Each wall is flat, endless, passes through zero and stands at right angles to its row. A trip goes straight from one point to another. List the walls that it crosses, first one first.
(in the rows, 128 means zero)

Walls:
(1): [124 151 120]
(2): [ 90 126 184]
(3): [129 116 131]
(4): [142 119 133]
(5): [136  98 178]
(6): [135 155 143]
(7): [164  47 136]
Trips:
[111  86 174] to [ 87  96 137] -> 4
[134 107 142] to [ 98 106 142] -> 4
[152  96 136] to [152 134 167] -> 2, 6
[125 116 156] to [169 134 180] -> none

Walls:
(1): [121 142 108 163 167 130 135 115  98 123  95]
(2): [ 93 146  87 170 150 169 104  82 109 108 101]
(3): [153 113 109 151 141 167 118 116  78 120 121]
(4): [ 96  77 121 142 188  97 110  73  96 168 177]
(5): [ 78 121 161  90 114 116 137  84 137 143 165]
(6): [ 99 133 127 100 118  91 139 188 123 128 103]
(7): [ 92 163 117 122 128 154 151 149 124 115 123]
(8): [104 101 119 195 117 146  99 169 110 147  87]
Trips:
[ 75 169 124 140 110 140 154 133 141 157 148] to [115 160 141 149  93 141  92 148 160 151  84] -> 5
[167 127 119  85 105  66 154 123 159 117 121] to [118 136 137  83  94 138  97 167 116 157 120] -> 7, 8
[ 83 131 142 105 153 124 140 178 107 152  66] to [ 97 140 154  81 149  73 104  96 152 138 137] -> 5, 4, 8, 1, 7
[156 139  74 110 127 167 119  82 118 171  79] to [ 94 123 152 173 149 129 120 151 179 136 166] -> 4, 7, 3, 5, 1, 2
[126 152  70  97 172 140 124 150 101 189 127] to [ 76  82 171 155 120 114 183 146 125  90 154] -> 5, 2, 3, 1

Walls:
(1): [184 123 162 115 180 185 101 162 139 129 146 140 141 105 115 145  95  77
  88 120 198 184 116  89 120 124 111 169  97 112 114 148]
(2): [129 131  92 150 138 138  68 135 118 123 138 192 158 133 111 140 119 104
 122 109 105 161 125 104  90 109 114 118 175 138 143 107]
(3): [109  80 105 117 194 118 130 174 145 146 124 103 107  67 130 146  90 138
 204 144 142 140 146 171  89 109 134 102  96 117 131 107]
(4): [164 130 175  88  93 125 170 164 122 113 174 101 130  93 125 137 115 151
  83 105 171 119 131 163 171 143  68 193  94 129 121 115]
(5): [127 106 117 135  82 104 145 162  98  94 113 123  93 127 165 190 115  93
 115 162 135 137 140 170 131 130 157 125 116  90 117  92]
(6): [173 153 152 137 141 144 132  90  92 122 147 123 100 109 119 140 191 157
 132 147  99 154 147 156 111 202 141 106 149 106 128 197]
(7): [129  96 171 181 116 121 177  68  72 148  85 163 146 163 163  98 160  85
 120  70 129 131 172 151 161  87 142 141  63 199 119 118]
Trips:
[107  93 113 168 170 129  88 117 135 109 150  64 132 138 113 112  99 118
 127 140 128  99 114 136  89 123 150 122 150 149 139 133] to [124 120 133 171 160 158 107 144 156  89 128 121 119  67  64  98 115 159
 126 156  87 182  81  97 113 109 109 153 165 187 158 137] -> 1, 6
[146  98 151  89 136 108  84 143 179 181  98  51 123 131  99 159 112 118
 101 132 117 134 109 149  96  78  84 181 155 107 111 101] to [119 120 129  96 124 126  98  92 179 133 129 113 162 143 113 151 144 113
 126 177  96  87 134 144  89 134 127 136 157  91 157 121] -> 2, 5, 4, 1, 6, 3
[182 192 139 149 103 138  89 163 131  81  73 158 144 122 143 124 148 136
 162  77 148  93 117 130  92 115 188 108  94 152 140 160] to [144 170 110 134 134 133 200 183 125 113 155 153 125  87  83 187 118 161
 121 170 118 115 128 116 143 145 169 149 169  93 128 122] -> 5, 7, 4, 3, 2

Walls:
(1): [101 112 132 126 170  94 104 159 107 101 117  90 166 177 100  96 123 122
 135 129 135 153  82 112  98 117 138 138 118 149  93 149  99 111 105 166
 142 187  69 229 118 113 108  91 106 134 107 160]
(2): [117 134 118 115 139 111  97 132 109 117 104 117 140 112 132 149 156 116
 130 140 149 150 144 150 117 110 155  98 117  80 105  98 126 116 127 146
  84 107 125 152  71 144 171  95 129 147 109 143]
(3): [ 92 118 102 129 139 131 151 100 135 142 145 164 122 145  97  91 118 124
  91 124 176 151 136 142 143 132 143  84 138  90 170 128 126 118 168 146
 137 139 107 150 134 147 145  70 109 159 115 143]
(4): [ 83 109 144 111  91 101  70  98 105 113  97 162  80 112 144 158 129 106
 161 151 149 174  97 151 106 117 166 123  90 161 171 138 113 135 152 126
 124  56 117 201 125  95 107 129 129 124 104 128]
(5): [133 141 145 124 119 106 137 140 102 149 107 165 105 130 154 129 134  90
  96  84 176  97 147 106 104 146 156 126 111 108 157 112 172 150 165 104
 126 102 165 153 156  97 133 146 153 110 100 141]
(6): [115 106 152  88 193 177 139  95 154 122 156 141  77 109 158 160 132 139
  98 191 131 170 102 126 132 118 114 163 128 143 169 112 140 139 132 113
 152 115 127 136 122 173 152 134 144 109 122 118]
(7): [ 93 111 104 158 174 153 107 132  99 105 105 147 145 115 142 126  90 154
 104 112 116  89 139  98  76 154 150 119 166 109  85  99  91 122 171 176
  84 127 114 142  54 117 180 155 104  92 102 118]
Trips:
[125 123 133 136  87 159 117 155 144 116 160 155 131 115 173 130 131 159
 152 100 136 154 154  99 121 131 132 143 113 147 136 156 147 121 113 102
 113 100 149 110 115 183 131 104 122 132 139 139] to [117 128 148 116 121 149  98 138 149 147 101 118 194  90 158 149 100 110
 121 175 112 136  51 103 167  93 140  75  79 150 104 116 113 160 150 135
 103 102 107 121 124 138 143 156 178 155 112 109] -> 2, 7
[139 120  82 122 119  81 134 128 142 137 137 131  72 150 130 143 101 164
 126 128 112 161  70 143 119 125 169 175 145 193 103 116 129 140 147 118
 134 149 102 126 124  84 104 127 125 121  87 118] to [156 113 119 130 152 122 123  90 160 160 126 162 129 121 142  84 167  66
 100 168  98  95 130 146  91 132 127 156 130 107 170 133 128 124  68 122
  68 164 140 124 109 206 142 140 145 124 150 127] -> 4, 1, 2, 3
[164 136 151 107 140 143 117  87  96 137 111  90  99 126 118 126 148 161
 115 134 113 156 137 106 141 160 161 142 116 174 135 121  69  84  87 132
 137  86 249 136 161 128 116 153 122 121 155  84] to [122  39 141  73 200 113 131 135 108  83  76 121 159 111 165 116 109 187
 153 118 137  96 122 131 167 150 154  98 145 165 121 117 134 107 141 136
 132 140  90 149  88 185 144  97 108  92  79 146] -> 7, 1, 2, 3

Walls:
(1): [121 121 149 126  58 160 145 154 105 123 161 116 126 146 151 102 127 151
 157 114 165 128 148  91 149  81 102 151 135 195 102 150  71  86 111 149
  93 180 128 119 134 163 141 127 148 178 128 107]
(2): [149 136 124 201 173 127 114 162 148  83 133 126 130 197 121 106 126 162
 117  91 160 132 132 118 107  77 170 132  67  96 158 155 109  77 187 209
 126 149 148  88 121 123 109 162  80  99 136 134]
(3): [156 131 131 141 104  81 144 100 135 142 111 107 130 126 159 115 118 166
 116 148 125 125  41 102 184 135 109 143 107 137 108 130 130 114  97 123
  90 116 167 120 199 134 101  87  73 143 104 118]
(4): [142 126  97  94  96  87 133 116  84 180 166 122 136 131 187 181 192 209
 176  95 131 155 140  98 120 111 119 138 112 124 121 112 115 144  62 148
 145 116  93 156 151 138 217 119 141 157 129 124]
(5): [155 127 142 106 136 161 170 136 164 199  91  73 182 146 105 138 142 149
 182 122 132 161 172 147 126 138 218 141 138 168 166 134  91 111 120 159
  85 147 123 122 126 149 155 111  96  81 117 126]
(6): [183 160 173 127 117 130 102 168 155 140 166 115 181 120 100 144 159 133
 152 183 169  92 115 105 131 133 123 142  76  91 123 169 125  74 142  97
 151  57 143 150 121 125 142 148 148  65  98 116]
Trips:
[105 131 110  60 150  81 139 132 128 151 125 173 140  93  91 145 146 131
 122 111 115  91 110 147 161 159  71  98 101  80 152  87  93 111 114 123
 150  76  70 131 103 106 103 112  69 156 187  93] to [111 135 125 141 164 137  83 160 156 136 149 134 116 145 173 129 132 101
 133 105 199 145 111  91 126 123 128 145 138 146  91 115  98 127 123 121
 131 153 152  95 131  86  88 151  72 140 110  98] -> 6, 2, 4, 1
[103 145 192 161 149  78 100 122 121 128 142 157 149 127 123 145 123 100
 110 132 125 107 130 115 141  75 165 131 113 144 123 155 149 114 162 128
 136 201  97 107 122 119  90 162 134  79 140 153] to [143 107 161 195  87 163 134 157 139 121  94 142 105  95  69 131 126  64
 138 133 122 140 158 157 134 139 131 104 134 143  93 105 102 151 121 157
 121 146 123 144 107 111 154 152 121 101 144 108] -> 5, 1, 6, 2
[114 110  98 137 127 179 130 121 153  81 185 195 128 139 135 145 163  69
 153 120 130 128 126  84 143  99 119 106 115 113 115 120 147 165 106 104
  63 124 178 113 102 112  82 110 140 124 146 153] to [223 159 128 163 134 115 142 106 151 188 106 153 133 111 103 131 138  84
 111 104 168 112 152 140 139 114 140 167 129 103 132 147 148 120 132 113
 146 173 127 165 135  87 138 123 179 118 122 212] -> 1, 6, 2, 5
[102 137  68 142 116 130 152 127 142 132 129  62 116  98 131 142  63  97
  81  53 128 102 137  64 111 103 118 120  73 111 160 136 165 104 153 104
 134  75  93  88 124 104 147 120 129 133 144 102] to [121 175  94 138 182 145 111 106  75 142 165  86 124 116 128 126 139 107
 107 134 147 135 112 120 115 133 140 115  93 191 120 168  52 103 187 125
 129  87 118 212 176 119 120 147 105 154 176 102] -> 6, 1, 3, 4

Walls:
(1): [135 153 132 112 121 122 133 170  90  80  85 153  96 129 149 170 158 114
  96 143 149 117 143 163 101  90 109 107 137 101 147 115 141 122 103 105
 177 143  94 113 129 184 145 132 176 117 145 126]
(2): [118 115 157 148 110 123 169 133 101 142 129 108 139  95 160 180 141 102
  93 106 156  90 174  83  58 111 114 153 118 157 136  78  83 129 113 109
 142 127 182 147 168 181 167 135 158 126  98  87]
(3): [127 172 170 184 130 165 126 127 131 126 142  86  97 146 134 112 104 156
 107 142 161 111 117 136 141 110 109 107 113 139 122  96 135  68 112 117
 106  91 208 106 121 136 144 148 117 128 119 132]
(4): [117 130 184 131  95 193  39 115 128 102 138 103  94 145 123 151 114 118
 109 153 164  98 134 140 142  83 179  46 103 149 110  99 126 117 134 140
  56 141 148 140 121 163 132  60 100 107 114  99]
(5): [179 116 107 162 109 122 150  85 141 183  71 177  69 131 150 131 185  95
 106 117 125 148  85 153  85 112 123 104  84 136 115 112 156 117  84 162
  78 108 112 123 129 158 137  90 150 130  98 183]
(6): [115 200 128 109 156 133 126 124 144  99 133 133 158 129 116 137 130 107
 177 150 100 188 174 100 156 107 125 132 119 133 158 176 165 101 104  55
 114 158 124 161 117 131 144 137 133 134 114  90]
Trips:
[103 132 129 153 173 152 102 211 115 103 147  94 140 100  94 158 158  82
 119 139 120 146 139 115 154 153 106 182  84  83  89 142 133 145 129 165
 152 107 114  99 111 122  96 114 159 141 130 136] to [127 200 119 146 142 113 148  79  61  90 135 106 148 124 115 129 148  82
 152 162 134 104 138 168  80 156 131 101 148 114  98 103 110 158 121 166
 155 103 183 133  97  93 108 103 145 123  59 113] -> 6, 2, 3, 4, 5
[126 106 103 136  96 123 145  99  85  74 159 146  63 138 124 175 116 128
 138 100 150 125 159 113 139 135 143 191  67  65 146 131 118 103 126 173
 150 111 112 128 125 104 217 110  98  84 120  81] to [160 119 155 115 116  98 167 128 146 151 168 111 101 134 146 115 146 111
 169 108 117  72 127 129 115 158 113 120 161 129  88  84 200 121 192 121
 166 168  90 105 148 116 116 145 141  96 151  88] -> 4
[158 126 116 177 121 153 130 142 184 172  85 140 143  94 162 121 211 172
 159 112 136 143 117 153 121 128 165 148 136 126 179 123 135 133 143 146
 143  78 110 132 136  98 118 115 113 143 100 171] to [129  99  97 139 153 148  81 159 124 158 137 133 114 156 128 125  85 147
 125 111 120 126  84 144 138  71 160 112 116 108 176 127 211 169 115 159
 144  91  93 175  82 109  97 160 142 140 106 118] -> 4

Walls:
(1): [194 102 119 109  83 140  83 132 160  50 136 155 160 153 146 128 164 145
 101 154 161 148  96 115 108 109 141 132  99  91 146 103 107 106 127 116
 113 128  64 126 141 106 170 174  99 149  53 125]
(2): [101 119  96 138 172 113  68 188 112 146 134  93 129 131 147 138  97 143
 153 153 116  80 146 149 150 153 117 138 195 102 115 161 141 124 148 183
 126 167 133 117 176 115 167  86  74 130 161 112]
(3): [143 134  95  63  75 148 148 138 101 123 190 125 131 135 130 142 111 128
  67  86 178 154 112 142  99 125 129 113  71 102  92 143 128 124 183 127
 122 137 188 157 162 121  43  87 182 110 122 155]
(4): [113 129 124 146 147  76 144 148 108 167 140 135 154 141 124  97 170 104
 119  98  99 167 128  76 130 114  56  30  78 147 136 103 151 136 111 103
  84 171 158 111 135 165 119  95 118  86 114 106]
(5): [154 134 119  88  56 122 102 139 150 111 144  71  97 132 116 155  45 176
 132 106  88 179  73 103 122 166 154 104 118 132  95 145 130 143 143 132
 124 118 125 120 167  36 111 143  79 143  94 134]
(6): [110 162  89 124  74  67 120 119 133 142 124 145  95 111 110 112 136  91
 116 119 106  70 120 127 125 159 154 104 112  94 151 152 129 111 111 160
 152 139  97  84 148 152 117 150  89  99 131 131]
(7): [113 122 139 115 138 148 110 134 109 149 151 110 126  97 145 135 164 120
 151 177  81 115 129 105 140  83  93 123 118 155 127 106 144 125 114 157
 136  83 131 104 156  61 151 175 146 150 141  89]
Trips:
[ 78 188  86 201 127 140 135 122 140 124 141 163 122  81 146 115 117 115
 140  84 187 122  98 147 136 140 107 149 140 128 156 130 100 199 101 187
 104 170 136 136 105 151 129 133 118  89 122 125] to [ 87 120 108 176 140 140  86  62 118 139 113 139 137 125 143 112 125 146
  95 151 126 114 138  54 122 112 176  80 115 130  84 138 154 142 160 103
 147 170 102 122 151 140 179 126 111 131  63  68] -> 1, 7, 5
[132 144 146 163 138 138 180 164 158 100 162  90 126 136 122 133 132 133
 121 156  75 106 125 153 100  98 147 153 125 126 122 172 104 103 130  83
 113 118 110 159 151 114  81 162  86 144 145 124] to [179 168 118 111  79 144 124 131 168 121 131 207 149 138 174 134 114  88
 120  93  89 134 137 116 150 150 127  92  92 170 145 157 126 129 182 123
 119 122  90  79 131 159 117 112 151 139 124 122] -> 6, 3, 7, 4
[138 117  96 127 138 154 162  79 137 180 115 152 161 134 160 137 141  97
 131 119 149 141  93 118 113 115 142  49 148 142 162 114 151 128 119 137
 162 147 121 181 107 100 170 120 109 168  63  96] to [123 169 148 116 147  90 133 150 100 164 134 109 210 147 188 133 160 159
 101 110  95 140 139 162  97 176 141 103 153 139 137 185 140 167 170 133
 139  83 178  74  93 130  89  95 144 118 110 119] -> 3, 1, 7, 2

Walls:
(1): [121 162  89 143 128 108 119 101 147 124 145 115 102 131 140 113 155 134
 131 126  72  98 159 111 108 139 194 128 120 104 111 139 128 112 141 123
 152  72 144 109 119 168 111 159 162 108 161 143]
(2): [138  99 129 131  85 123 187 148 103 116  96 110  88  68 156 198  85  44
 164 131 148 149 133 144 172 164 100 161 144 103 141 113 158 131 153 115
 109 158 107  85 154 132 105  89 160 167 189 116]
(3): [109 124 145 154 125 123 109 136 111 126 112  82 112 132 149  90 129 113
 146 167 183 146 116 150 167  90 145 115  96 138  83 103 122 139 152  95
 182 109 143  87 133 190 116  96 149 192 108 120]
(4): [125  86 100 143 114 150  95 153 114 127 112 157 104 152  95  85 117 144
 170 123 103 102  95 115 192 143 140 117 154 108 123 125 130 169 134 165
 109 114 150 128 107  95 117 184 115 174  86 117]
(5): [ 77 147 144 169 136 168 146 145 105 126 114 164 126 130 153 156 155  97
 104 150 139 149 186 153 150 168 125 150 154 142 123 161 156 109  90 105
 111 115 134 110  95  96 103 114 103 108  91 172]
(6): [115 131 153 120 110 125 143  83 103 149 153 131 145 190 122 136 141 182
 151 144 205 140 128 147 126 144 111 113 126 172  75 169 103 110 150 153
 131 102 155 101 154 102  96 121 124 149 134 153]
(7): [ 89  93 171 110 131 107 106 113  85  93 143 106 113 147 148 133  70 188
 135 169  87 204 124 145 153 162 107 182 183 152  98  94 107 112  82 131
 124 114 120 159 112 145 140 157 140 109 152 151]
(8): [103  92 123  69 152  90 171 108 123 171 127  94 100 134 109 113 141 167
 114 153 152 110  57 159 105 178 136 101 162  97 134 139  99 147 169 181
 115 153 113 147 125 141 131 170 136 132 139 105]
Trips:
[125 115  72  85 151 108 133 176 132 152 193 157 125 119 130 174 109 161
 152 130 128 142 152  60  88 100 127 180  95  94  48 117 167  92 142 118
 161 174 109  97 158  99 158  91 102  79 139  95] to [103 158 145 129  79 187 133  54 126  98 145 119 138  95 141  95 137 101
 109 135 109  49 165 136 117  94 103 158 134 112 155 179 155 123  99 159
 144 152  97  93 112 132  88 188  76 119 195 140] -> 5
[158 143 155 113 213 171 173 103  78 133 154  98 173 182  95  86  97 102
 127 101 110 170 109 104 121 145 185 166 115 148 125 148 116  95 136 134
 142  88 126 111 126  84 126 135 110 122  88 133] to [158 109 129 101  74 128 151 131 146 144  93 141 119 126 126 141 103 166
 128 180 141 128 179 117  98 130 129 120 133 160  88 109 161 199 119 120
 179 145  91 110 127 136 167  98 129 153 152 118] -> 1, 4, 3, 5, 2
[194 135  81 143 190 156 169 151 118 107 126 137  87 140 118 141 154 133
 162 131 122 135 117 162 113 135 107 138 144 114  90 108 105 127 132 151
 138 146 140 136  82 138 133 139 128  83 150 110] to [180 115 162 116 133  73 138 132 107 109 165 178 128 116  83 108 115 121
 103 118  84 130 115 156 139 167 139  93 124 144 150 103 141 120 142 119
  74 142 135 127 162 124 107 144 195 155 165 100] -> none
[127 119 155 159  63 135 161 142 153 196  95 124 132  79 126 156 147 134
 154 103 138 111 157 125 103 143 114 120 179 172 129 158  82  96 141 157
 144 125 154 143 139 124  77 142 163 145 168 106] to [172 105  97  83 156 110 155 160 134 120 106 151 145  92 118 135 113 159
 140 197 122 103 132 111 115 116 165 184 109 142 117  76 171 134 152 174
 132 137 121 160 124 142 143  76 110 158  97 134] -> 5, 1, 6, 4, 3

Walls:
(1): [132 100  71 169 149 146 109 171 125 124 127 121 117 153  90 114 166  70
 178 133 123 173 113 132 109 144 118 103 136 131  94 165 177 159  81 113
 132 133  99 136 143  96  97  97 121 139 152 101]
(2): [122  87 148 144  80 140  86 169 162 140 142  96 127 143 143 102  96 119
 101 116 122 140 105 146 146 103 106 118 108 120 103 113  94 139 135 171
 134 127 134 162 135  81  94 104 173  87 182 113]
(3): [152  97 131 110 142 131 102 119 125 125  89  76  88 158  98 142 154 138
 105  77 107 160 104 120 159 139 171 110 144 164 145 113 124 156 185  94
 139  44 152 170 151 136  96 121 140 127  71 158]
(4): [115 116 137 128 183 100 188  74 131 108 147 200 132 109  93 109 149 119
  97 100 111  89 150 149 154 117 107 141 139 149  99 129 133 159 111 171
 121 165 108 155 111 110 127  82 124  96 161 116]
(5): [131  92 141 133 131 128 169 123  95 168 104 111 116 145 161 126 176 104
 113 152 126 142 130 142 114 141 135 171  95 136  99 104  85 147 144 141
 146 127 147 122 125 163 201 135 125  94 131 116]
(6): [146 128  95 165 191 176 183 145 115 136 139  99 157 124 137 120 118 177
 136 136 144 114 128 103 109 162  56 126 103 124 114  94 151 175  85 119
 136 127  90  64 140 134 125 160 127  94 144 108]
(7): [177 167 149 149 160 148 117 111 153 158 120  59 119 163 116 124 166  84
 149 144 145  86 178 171 154 130 143  84 118 113 104 148 158 113 166 138
 100  91 150 167 127 138 120 118 141 115 101 168]
(8): [111  83 172 110 104 119 105 178 140  65 104 125 109 145  97 120  95 115
 151 108 107 147 116 123 130 100 127 149 111  65 169 145 189 100 145 143
 150  91 137 125 117 125 139 139  91  94 106  88]
(9): [ 69 149  78 142 150 147  91 150 174  89 132 138 130  68 194  70  98 141
 100 198 132 194 161  98 115 118 114 152 135 123  79 178 108 130 113 128
  88 119 126 183  99 153 110 106  83 101  66 155]
(10): [153 173 120 100 125  65 134 156 140 130 129 103  94 160  79 155  68 131
 107 130 120 110 185 123 137 141 145 121 101  70 158 111 120  68 142 121
 140 117 129 106 149 145 138  62 118 122 145 149]
Trips:
[129 132 101 175 111  98  94 155 107  87 124 155 135 140 135 179 157  98
 133 153 143 116 110 125 106 111 103 139 149 153 135 152 130 133 113  53
 139 174 137 177 129 152 151 103 103 143 138 118] to [ 67 142  87 136 166 128 141 129 140 144 153 127 171 149 210 119 137 141
 172  85 169  91  72 145 128 171 111 115 176 122 106 153 105  80 128 126
 114 126 173 156  99 106 102 155 135 126 146 161] -> 7, 6, 2, 1
[ 79 154 135 139 121 163 116 124 129 122 118 169 115 101 129 160 106 158
  80 115 157 127  74 150 122 128 153 132 139 104  93  78  61 108 165 106
  93 131 118 100 124 167 120 153 163 102 112 135] to [134 102 127 166 101 142 136 144  92 129 142 117 197  70  94 172 176 147
 123  71  66 141 114 151 132 121 108 124 139 112 129  69 153 137 120 146
  82 114 138 115  92 168 118 111 135 178 157 136] -> 6, 9, 4, 5, 2, 1
[113 172 151 117 128 124 153 127 148 131 149  86 106 180 124 102 130 167
 107 117  94 149 127 144 106 131 111 141 113 161 136  86 159  90 104 118
 102  44 165 120 174 137 144  92 131 113 142 115] to [155 137 153 104  79 123 113 126 123 160 102 164 143 135  85 100  89  90
 152 107 105 121 192 141 158 112 119 100 142 137 159 128 111 144 157 143
 108 101 157 118 180  91 151 161 111  97 162 147] -> 6, 5, 4

Walls:
(1): [142 140 135 123 183 164 141  98 152 151  95  89 185  69 124 126 146 124
 152  92 115 137 111 140  86 169 133 138 110 106 136  79 130 113  70 127
 120 177 173 119 176  91 149 141 164  95  66  91]
(2): [ 94  96 109 128 121 174 119 103 120 175 150  74  60 133  95 111 115 115
 116  94 129 139 112 182 149 106 154 125 132 105 145 111 134 142 111 160
 120  96 136 128 132 127  89  77 151 142 130 149]
(3): [112 118 122 159 127  95  78 147  85  65  89 136 104  69 120  87 122 155
 173 182  99 183 106  86 136 125 116 129 145  96 138 128 149 109 181 107
 175 116 143 106 117 159  99 112 132 159 149 133]
(4): [147 103 113 135 104 120 125 146 129 103 153 154 130 107 122 139 151 137
 111 139  72 169 176 160 118  76  88 150 109 117 167 120 137 113 131 161
 136  63 137  78 166  92 120 122 163 159  92 170]
(5): [120 188 125 229 121 141 135 114 136 164 138 168 143 105 136 121 137  93
 141 186 108 142 110 122 156 125 130 168 114 115 149 113  91 144 148 161
 156  93 146 127 144  84 136 104 105 103 124 134]
(6): [ 80 127 125  99  99 184 149 162 107 207 119 127 143 100 164  35 144 121
 142  83 124 133 121 102 158 118 110 108 107 141 147 146 107 107  90 205
  83 168 155 140 133 106  97 136  96 173 139  69]
(7): [125 214 153 122 140 106 147 160 120 151  99 109 141 168 143 139  98 161
 164 131 169 135 127 106 176 108 163 109 158 151 137 134 128  75 108 124
 120 102 138 115 140 123 130 140 168 131 104  90]
(8): [139  95 106 138 127 140 133 135 122  96 132 117 132 152 131 157 134 107
  75 107  83  91 105 136 195 150 132 111 123 137  96 133 114 115 159 138
 160 151  67  66 189 145 104 114 144 132 170 123]
(9): [104 114 117 113 134 159  95 176 101 107 167 116  78 160  67  98 126  81
 135 130  83 157 123 124 136 169 164 150 109 122 155 131 127 127 135 144
  89 147  86 109 152 131  88 156 147  81 120 144]
(10): [138 159 130 156 156 136 152 127 125  80 148  87 111 116 128 137 186 184
  99 151 189 128 146 127 159 163 129  99 108 128 117 169 100 167 151 143
 115 124 162 129 137 115 159 115  83 104 103 110]
(11): [157 155  73 158 155 131 124 156 150  61 125 159 140 138  87 137 132 100
 166 186  77 119 153 121 138 121 143 172 201 102 121 179 143 148  84  86
 138  90 161 159 112 112 146 141 138  97 157 126]
Trips:
[130 148  87 136  72 140 119  86 156 133 161 119 132 110 105 144 133 104
 113 120 109 148 127 183 133 111  52 148  76 150 203 139 118 103 194 143
 120 105 174 152  94  84 129 128  99 110 138 110] to [147 168 110  79 166 146 166  78 135 142 165 139 109 135 129 126 124 132
  60 136 116  75 153 139 140 171  98  92 141 174 146  63 182 131 119 139
 154 128 139 135 115 120 123 109 184  98  97 141] -> 1, 6, 8, 5, 7
[161 119 138 172 149  88  98 171 135 113 139 160 139 158 109  84 109 130
 169 134 122 149 103 123 122  97 130 169 147 158  83 123 165  95 125  87
 138 159  89 146 177 112 145 109 117  71 131 175] to [128 111 111 161 149 153 142  82  87 101 131  78 143 116 155 139  79 128
  99 146 134 154 122 110 144 139 113 107 100 135 134  97 102 147 135 105
 115 140 113 119 104 165 131  81 113  99 156 129] -> 7, 10, 11, 2, 9

Walls:
(1): [145 139 109 104 141 116  97 176 128 140 147 136 153  93  77 142 200 161
 127  83 162 113 115 117 111 108  97  83  68 122 108 115  89 149 157 145
 133 128 150 149 143 157 121 138  90 120 103 135]
(2): [ 91 104 130 143 117 182 123 142 153  78 102 138 115  86 118 164  65 118
 108 140 151  89 110  87 164 152 102  87 101 132 141 127 113 135  82  76
 159 121  99 113 139 160 157 125  71 122 135 120]
(3): [111 105 100 140 182 174 113 101 120 102 116 144 140 117 158 202 128 108
 122 150 128  56 135 122 167 153 104  62 175  71 125 144  94 152 118 164
 127 153  91 123 136  87  90 140 150 113 114  63]
(4): [160 120 160 180 178 138  82 133 127 135 127 157 132 146 135 143 131 157
 163 147 100 143 133 124 144 190 161 102 167 102 112 113 101 108 160  87
 148  89  72 108  81 150 146 128 154 166  95 206]
(5): [145 102 138 156 124 149  51 146 146 110 142 158 127 104 135 170 149 145
 143 107 110 151 154 142  93 107 104 149 138 142 120  79 138 165  86 148
  98 167 120 101 191  82 122 164 127 133 158 108]
(6): [ 96  79  99 118 167 113 114 114 122 127 157 103  90 144 125  81  97 122
 128 104 164 138 110 119 137  74 172 120 138 128 143  99 161 123 152 112
 145 155 120 154 162 179 131 111 129 130 135  94]
(7): [175 148 137 173 144 144 110 170 146  76 150 155 117 108 110 135 107 145
 130 209 178  78 121 117 158 101 148  90  86  85 142 148 127 125 149 135
 173 107 159 130 104 118 121 175  96 155 145  96]
(8): [129 119 164 158 127 102 119 149 143 100 166 133 127 120 128 183 109 135
 110 162 132 172 119 151 174 185  99 137  88  77 112  58 109 154 177 138
 102 141 131 129 179 146 151 117 117  98 108 149]
Trips:
[178 173  96 130 156 169 179 103 160  95 103 124 145 150 151 148 104 131
 144 126 151 137 183 150 185 129 106  74 125 133 130 154  54 158 106 145
 166 137 187 102 128 115 148 152 146 177 107 175] to [ 90 132 179 147 128 135 108  87 133 101 102 106 130 159 128 111 163 109
 108  92 136  78 123 114 195 107  88 132 109 129 150 151  81 111 101  94
 110 134 152 105 125 136 123 184  92 144  91 128] -> 4
[199 176 181 175  91  89 112 126 138 117 105 133 124 146 121  83 119 166
 160 185 132 143 167 112 127 157 153  99 138 116 158  67 147 114  89  97
  82 157 147  79 139 132 108 116 136 148  94 107] to [134 142 101  86  75 128 117 119  83  86 130 116 179 131 104 175 149 102
 163 114 127 160 111 171 126 100  82  73  82 113 146 124  98  66 143 131
  91 120 149 101 111 131 109 169 127 114  98 137] -> 1, 4, 3, 5
[116 137 136 220 149 164 127  95  99  96 131 105 128 165  73 164 119 125
 119 145 172 117  93 107  95  94 142 141  49 148 111 187 144 113 119 120
 101  86  66 116  94 134 116 133 124 144  75 173] to [114 101 142  73 110 130 131 104  90 104 138 162 159 142 144  98 155 176
 130  85 131 135 130 158 116 142 128 154 100 127 137 103 150 117 108 140
  89 117 176 137 113  54 106 153 104 156  63 183] -> 2, 7, 5, 4
